Each row of a before or after table is a point. One or more steps were done to the points. Then noise was added and the rows were shuffled. The steps act on how far a point lies along the listed directions, d1 being the first. What was done? A step turns or swaps two directions, mirrors them in a line or flattens them onto one, adds a multiple of one to another, or multiplies one. Angles are multiples of 10 degrees, from the lower direction toward the higher: turns from -170 to 170, lines from 10 to 170 but not 90. Use the fewest steps. Two steps may share a direction if one is a turn and the other turns, adds or multiplies; they go together, in the order done. Otherwise the lowest direction goes first.

Directions:
(1): [-5.0 -1.5]
(2): [-1.5  5.0]
Before:
[[-2.2  0.2]
 [ 3.2 -3.2]
 [-1.1 -8.5]
 [-0.6  3.4]
 [-4.5 -7.2]
 [ 0.9 -4.3]
 [ 0.1  1.5]
 [ 0.0 -4.0]
 [-0.7  0.1]
 [-0.3 -5.6]
 [-0.8  5.9]
 [ 0.5  0.9]
 [-0.4 -6.7]
 [-2.2  6.4]]
After (14 x 2):
[[ 3.8  2.1]
 [ 3.8 -0.9]
 [ 0.0 -0.7]
 [-3.7  0.5]
 [-0.9 -1.8]
 [ 7.6 -3.5]
 [ 5.1 -1.8]
 [-6.1  1.5]
 [-7.2  0.4]
 [-0.8  1.0]
 [ 5.9 -3.0]
 [ 4.3 -0.5]
 [ 5.1 -6.8]
 [-1.2  0.5]]
Steps: turn d1 and d2 by -70 degrees

Directions:
(1): [-2.4 -3.7  6.3  0.1  0.4  4.7]
(2): [-7.7  1.4  0.5  0.6  2.5 -3.6]
Before, 9 rows:
[[  3.0  -3.1  -0.1  -2.1   0.5   2.4]
 [  3.7  -3.3   2.6   0.3  -0.7   4.3]
 [-10.6   4.3  -2.3   0.2   2.5  -6.6]
 [  0.0  -1.9  -1.8  -2.4  -0.9   1.4]
 [  0.6  -4.1   7.1   2.3  -0.4   5.4]
 [-11.7   0.8   0.6   0.6   3.5  -1.8]
 [  4.0   1.8  -6.5   1.8  -3.6  -2.6]
 [  1.9   1.6  -6.6  -0.6  -1.0  -3.3]
 [ -0.1  -1.7   5.9   1.9   1.6   1.1]]
After, 9 rows:
[[-8.6 -0.1  0.9  2.9  0.7 -2.6]
 [-1.5 -0.7 -2.6 -2.6 -0.4  0.0]
 [ 4.4 -4.8  2.5 -0.5 -2.2  9.3]
 [ 1.5  2.7 -5.3  0.6  0.5 -3.7]
 [-0.2  0.2 -4.0 -1.7  1.6 -2.7]
 [ 6.9  2.7 -5.6  2.1 -2.1 -3.1]
 [ 0.4 -5.1  8.5 -1.0 -2.2  9.3]
 [-7.1 -1.8  1.8  0.2  2.1  0.0]
 [ 6.9  0.9 -1.1  1.2 -0.1 -1.5]]
Steps: turn d1 and d2 by -130 degrees
